Each row is a point. Examples show where two turns around zero, p and q, send a point. Where does a point land after both, in the order given? Backwards means that the second turn is done in reverse. Each puzzle has new turns, and all numbers are rounded.

Turn p:
[-11 -33] => [-22 -27]
[ 0 29] => [10 27]
[-29  21] => [-20  30]
[ 17 -27] => [  6 -31]
[23 10] => [25  1]
Turn q:
[10 14] => [10 14]
[-8 28] => [-9 28]
[ -2 -42] => [ -1 -42]
Where do these land?
q, then p: [-19 -16] => [-23  -9]
q, then p: [-1 -2] => [-2 -2]
p, then q: [ 24 -26] => [ 14 -32]
q, then p: [-4 45] => [11 44]

Turn p:
[  1 -24   6] => [  4 -24   1]
[ 36  21 -32] => [ 21  28 -39]
[-4 -5 26] => [ 6 -9 24]
[-30  -2  15] => [-22  -7  24]
[-18  -7  29] => [ -6 -13  32]
[ 15  17 -45] => [ -3  25 -44]
Turn q:
[26  9 28] => [33  1 21]
[-29  24  12] => [-20  27  21]
[17 23 -2] => [20 20 -5]
[11  2  9] => [13 -1  6]
[ -3 -15 -48] => [-18  -9 -46]
[-21 -42   1] => [-28 -37   4]
Where do these land?
q, then p backwards: [-2 -1 32] => [-6  1 31]
p, then q: [  4 -35 -40] => [-26 -21 -41]
p, then q: [17 -1  1] => [14 -2 -9]
p, then q: [-19  37   7] => [-3 34 25]

Turn p:
[ 20  14   1  12 -28  12] => [ 25  19   1  13 -21   6]
[-39  20  12  25 -25  29] => [-25  25  22   8 -31  37]
[ 14 -34  18 -31  25 -37] => [ 10 -41   8 -29  28 -33]
[  8  15 -11  16 -31 -13] => [  7  18  -3  13 -31 -17]
[-17  19 -16 -14 -12  11] => [-12  23 -16 -14 -10  10]
[-10  43  10  16   1  22] => [-9 44 15 14  4 19]
[  7 -35 -14  -2  40 -27] => [-11 -43 -14   6  30 -26]
[ 17 -43   1 -22  30   2] => [ 14 -45 -12 -12  31   2]
Turn q:
[ 15 -63 -17 -13  15   0] => [ 18 -59 -24 -11   3  20]
[-28   8  17  24  -2  41] => [-21  24  17  17   4  42]
[  3  11   6  -5   7 -33] => [  0  -6  12  -3   4 -34]
[ -9   9  -9  -2 -20 -31] => [-15  -1  -3   3 -20 -31]
[-21  27  18  21  21  35] => [-17  34  22  10  29  28]
[  6  16  17 -33 -14 -18] => [  9   9  17 -28 -20 -24]
[ 24 -21 -43 -29  -1 -20] => [ 14 -28 -46 -24  -6 -22]
[10 13 12 38 -7 25] => [10 26  6 36  4 20]
Where do these land?
q, then p: [-16  -7  -1 -23  62   8] => [-15 -25  -5 -27  54  15]
q, then p: [33  4  7 14 -3  2] => [ 23   7   0  25   5 -12]
q, then p backwards: [-20 -14 -11  19 -21  -3] => [-19 -10 -20  25  -6   3]
p, then q: [ -6 -12  48  13 -31   5] => [ 30   7  36   0 -32  20]
q, then p backwards: [ 26  -5 -54 -32 -28  -1] => [ 12  -8 -54 -37 -30  -6]
q, then p: [-15  15 -12 -13  26  19] => [-19  11 -11 -16  29  10]
p, then q: [ -2  19  22  22  -5 -30] => [ -3   3  37  15  -9 -23]

Turn p:
[ 17  46 -14  55  16   5  19   2] => [  7  45 -27  36  38  -1  28  -1]
[ 40 -28  27 -21   0  -5 -15 -11] => [ 41 -18  29  -7 -20   0  -7 -24]
[ 13 -38 -54  20   6 -12 -30 -12] => [ 15 -36 -47  24   1 -18 -34 -17]
[ 20 -10  25  22  -2  18  -2 -43] => [  6   0  14  27 -12  12  17 -47]
[ -5  -8  17  -2 -14   8  33  14] => [-5 -9 13 -2 -9  7 33 21]
[-19  21   6 -17  23  10   8  32] => [-11   9  12 -25  32  13   0  27]
[-24  15 -12 -23 -35  16  25 -13] => [-32  10 -18 -24 -33  16  19   9]
[-17   7  -5  -1  -4  -6 -18  47] => [ -3   4   4   2  11   1 -26  46]
[-25  -6  10 -34   9 -35 -19 -16] => [-19  -6  20 -32  -8 -32 -28 -12]
Turn q:
[ 11 -13   1  43   3  11  -8  -2] => [ 8 -4 -7 46 -1  3 -8 -3]
[  5  -4  -2 -17 -21  14 -15  -6] => [  8  -6  -2 -16 -16  20 -14  -5]
[  0 -11  17   3  17   8 -15 -16] => [ 10  -9  17  10  18   9 -10 -14]
[ -4  89  12 -17 -23 -57  25  -7] => [-20  84  35 -38 -30 -34  26   4]
[ 22 -13  -5   7  17  -4  71  -3] => [ 13 -15 -13  12   1 -25  69  -5]
[ -6 -12 -35  -1  11  -9 -17  22] => [ -4  -4 -34  -6  16 -13 -21  18]
[-18  15 -85  10   5  11  -5  -9] => [-16  32 -79  -6  18  10  -7 -11]
[-10  16  26 -14 -15  13   4  15] => [-14   0  25 -11 -14  19   7  17]
[-25 -27  29 -11 -14   5  -6  -3] => [-20 -35  24  -6  -7   8 -12 -11]
[ 28 -29  16  15   4  -8 -16  -3] => [ 30 -21  10  23  -3 -13 -17  -3]
[ -3 -11  27 -18  16  16 -19  13] => [  6 -22  25  -7  18  17 -12  16]
Where do these land?
p, then q: [-14 -30  18 -19   3  11  -3  28] => [  0 -44  18   2   1   8  -9  18]
q, then p: [ 19  44 -14  10  40 -11 -16  -2] => [22 47 -3 -9 43 -2 -1  0]
q, then p: [-23  -1   6   0   1  35 -38  11] => [-12 -13  10  13  18  41 -28   0]
q, then p: [-23   1 -50 -20  15 -22  37 -31] => [-23   0 -39 -51   7 -32  13 -24]
q, then p: [ 35  35 -14  17 -25 -15  18  38] => [ 16  36 -19   6 -16  -8  11  56]
p, then q backwards: [ 18  -9  24  -6   6  -9 -10  10] => [ 20  -2  26  -7   6  -7 -10  -5]
q, then p: [-10 -20  29 -29  -2  10  22 -12] => [ -6 -32  25 -15 -16   5  23 -14]
p, then q: [ 35 -31 -13 -30 -32  -7 -26 -23] => [ 33 -11 -14 -12 -50   6 -31 -24]
p, then q: [-35  39   1  46  -6 -26  20  -3] => [-51  43   1  13  14 -29  15  11]
q, then p: [-15 -30   0  33 -20  15 -18  11] => [-17 -21 -10  43  -7   6 -23   3]
q, then p: [ 13   1  13  -2  20  19  15 -26] => [ 11  -2   4   1  10  10  32 -25]

Turn p:
[-27   9  18 -13  17  12  25  -5 -13  -1  11] => [-23   3   9 -18  18   4  21 -24 -11 -12  10]
[ 32  19  24 -35  10 -32  -3  -3  -9  11  30] => [ 42   7  23 -44   5 -22  -6  -8   7 -20   7]
[  2 -13  24 -21  23  20 -51  19  18  -2 -12] => [-11   3  31 -11  33  17 -36  32  16  10 -16]
[ 12  29 -45  18  15   5  -4  -4 -11  -4  14] => [ 21  17 -47   6   8   5  -7   5 -21  -4  20]
[ -2 -23   7  10 -21 -16 -39 -69   5   1 -15] => [  2 -47   1  29 -10 -17 -56 -30  11  -7 -15]
[-32   4  10  27 -12  28   3  25  12  -2  29] => [-30  18   5  24   9  11  20   7  23   0  38]
[ -1 -53 -11   0  34  15   2  10   4  20  15] => [ -3 -43   2  -4  35   1  19  28  -4  28  10]
[ -4  45  -8 -21 -34  -9  -7  -2  -3  23   6] => [  5  32  -6 -24 -32  -8 -22 -24   9   8  21]
[ 32  -5 -25   9  30 -15  -2  25 -41   2 -12] => [ 34   5  -4  -2   5  -5   6  33 -54   8  -5]
[ 24   2  -5  34  32 -25  39   0  53  -4 -27] => [ 21  10 -33  22  22 -24  40   0  21   9 -56]
[-18  -2  39  -8 -34  50   4 -16   4  -5   8] => [-27  -7  32   9  -7  44  -1 -34  27  -5  16]
[ -1   6   6   6  -8 -14  -4  19  -7 -11 -59] => [-13  24  12  14 -23  -3  -7  10 -22   9 -46]
[-16 -18 -33  -7 -51 -18  37  -1 -11 -28  14] => [-17 -24 -25  -2 -63  -3  29   4  -1 -23  15]
Turn q:
[ 22  -8  24 -11  26 -19 -16 -19  -5  16  26] => [  4  -9  38 -20  16 -11 -16 -19  -7  27  11]
[  7  34 -51  26  27   4  -5  10  15  13  -3] => [ 14   0 -56 -11  24  10   3  15   9  24  26]
[ 19  22  21  43  -2 -14 -37 -38 -33  -3   5] => [  5  21  -6  29  13 -12 -32 -51 -28  33   6]
[-14 -21   7  17  17 -22  10  20   7 -40   9] => [  1   0  14  18  36  -8  -2   7   9 -41  14]
[ 11 -25   0 -23 -25  34  10  30 -15  -9  20] => [  0  -5  20 -10 -37  31   7  13 -22 -33  12]
[-13  43  -3 -30 -45  30  -1 -22  22 -14 -10] => [ -5  36 -28 -21 -48   8   1 -19  30 -10 -29]
[  0  -9 -48 -12  19  -6  26 -33  14  23 -12] => [  8 -44 -25 -18   6  -7  39  -8  22  20  -4]
[-26 -30  18  -9 -40 -15 -35  14  -4 -11  11] => [-21  -3  24  23 -36 -25 -34   5   2 -28   9]
[  2 -19  27 -13 -22  18   0 -15  29 -16 -31] => [ 24   1  17  11 -23   3  -8  -2  22 -16 -45]
[ 19   2 -16 -14  -4 -14  37  28  -9  28 -23] => [  7  -5  -7 -14  -4 -14  42  38 -26   9  -8]
[ 9 38 21 52 19 19 31 -1  1 26  6] => [ 5 41 -3 23 30 34 26  2 -2 45  5]
[-36 -27   0 -25  29 -16 -20  25 -23 -12   1] => [-41 -33  12  -9  21  -9 -26  18  -8 -29   2]
Where do these land?
p, then q: [-31 -14 -19  27 -31   9   6  29  -5  23 -17] => [-34  14  -3  34 -20  -2  22  17   5  25  25]
p, then q: [-20   6  26  16 -31   7  21 -15 -27  27 -15] => [-18  13  18  31 -13  -5  14 -42   5  27  -7]
q, then p: [  8  22  29 -34 -27   9  25 -34  25  21 -21] => [  0  21   6 -13 -36   0   2 -41  17  29 -43]
q, then p: [ 20  -8  -9 -31  10  11 -50  20 -35 -12  34] => [ -8 -26  29 -25  -6  17 -46  14 -12 -28  38]
p, then q backwards: [-33  -5 -29 -25  32  -7  -5 -17 -27  30  11] => [ 12  13 -29 -17  30 -29 -24   1 -40  12  13]
q, then p: [ 18  34   3 -32  -2  38  17  24 -11  12 -27] => [-12  27   1 -31 -30  40   1  -2 -29  24  -7]
q, then p: [ 11   3  -7  36   2 -16  18  17  39 -25  14] => [ 38  22 -22   2  25   1  22  13  21 -23   0]
q, then p: [ 21 -11  26  27 -24 -21   4  -9  27  19  24] => [ 39  18  21  16   3 -23  11 -22  30  -1  10]
q, then p: [  5  27  25  26   1   2 -16 -24   1  27 -18] => [ 13  18  -5  12   9 -17 -22 -24  -8  43   1]
p, then q: [ 28 -33 -16 -14  37  44 -27  22 -26 -31  26] => [  1 -16  20 -19  12  65 -21  31 -36 -29  16]
q, then p: [ -4 -20  24 -21  25 -22 -34 -25  20 -10   6] => [  0 -19  26  -5  23 -23 -36   6  24  -5 -29]
q, then p backwards: [  5  15 -17  21 -15  -5  11 -12  32 -40  -1] => [ 21  36   0  21  -3 -11  13 -14  25 -11  27]
p, then q backwards: [  6 -16 -32  29   8 -34  13  -8  -7 -14 -33] => [  4  -7 -15   9 -25 -12   1   2 -23   6 -57]
q, then p: [-34  -1  -6 -25  15 -14  16  31  -8 -26  18] => [-41   5  -3 -20  13   0  15  19   1 -40  -2]
